Rows are points. Before rounding, the points of a table are all equally far from one centre. They may lie mostly on one side of it. Where is the centre, to within rounding?

Points (5 x 2):
[[ 0.45 -0.28]
 [ 0.44 -0.21]
 [ 0.06  0.32]
 [ 0.27 -0.89]
 [-0.21  0.43]]
Centre: [-0.37 -0.38]

Points (15 x 9):
[[ 0.72  0.13 -0.62 -0.53 -0.07  0.60  0.06 -0.45 -0.40]
 [ 0.33 -0.24 -0.21 -0.12 -0.77  0.00 -0.13 -0.34 -0.72]
 [-0.25  0.27  0.03  0.03 -0.19  0.02 -0.57 -0.47 -0.31]
 [ 0.63  0.41  0.06 -0.26 -0.40 -0.07 -0.65  0.38 -0.31]
 [ 0.61 -0.01  0.15 -0.33 -0.26  0.65  0.61 -0.34 -0.52]
 [-0.25  0.44 -0.44 -1.01 -0.64  0.55  0.05  0.08 -0.41]
 [ 0.79  0.52  0.33 -0.45 -0.49  0.01  0.07  0.39  0.12]
 [ 0.19 -0.11  0.14 -0.28  0.03 -0.05 -0.70  0.07 -0.63]
 [ 0.61  0.41 -0.29  0.15 -0.87 -0.16 -0.06 -0.06 -0.35]
 [ 0.67  0.49 -0.17 -0.18 -0.34  0.46 -0.33  0.70 -0.36]
 [ 0.53  0.29  0.33 -0.06 -0.22  0.77 -0.21  0.21 -0.59]
 [ 0.98  0.66  0.01 -0.16 -0.24  0.13  0.38  0.08  0.07]
 [ 0.75  0.45  0.17 -0.47 -0.31  0.12 -0.30  0.51  0.18]
 [ 0.64  0.22 -0.42  0.29 -0.19 -0.13  0.12  0.61 -0.40]
 [-0.23  0.18 -0.91 -0.41 -0.63  0.38 -0.12  0.21  0.01]]
Centre: [ 0.14  0.23 -0.16 -0.34 -0.19  0.14  0.12  0.07 -0.25]
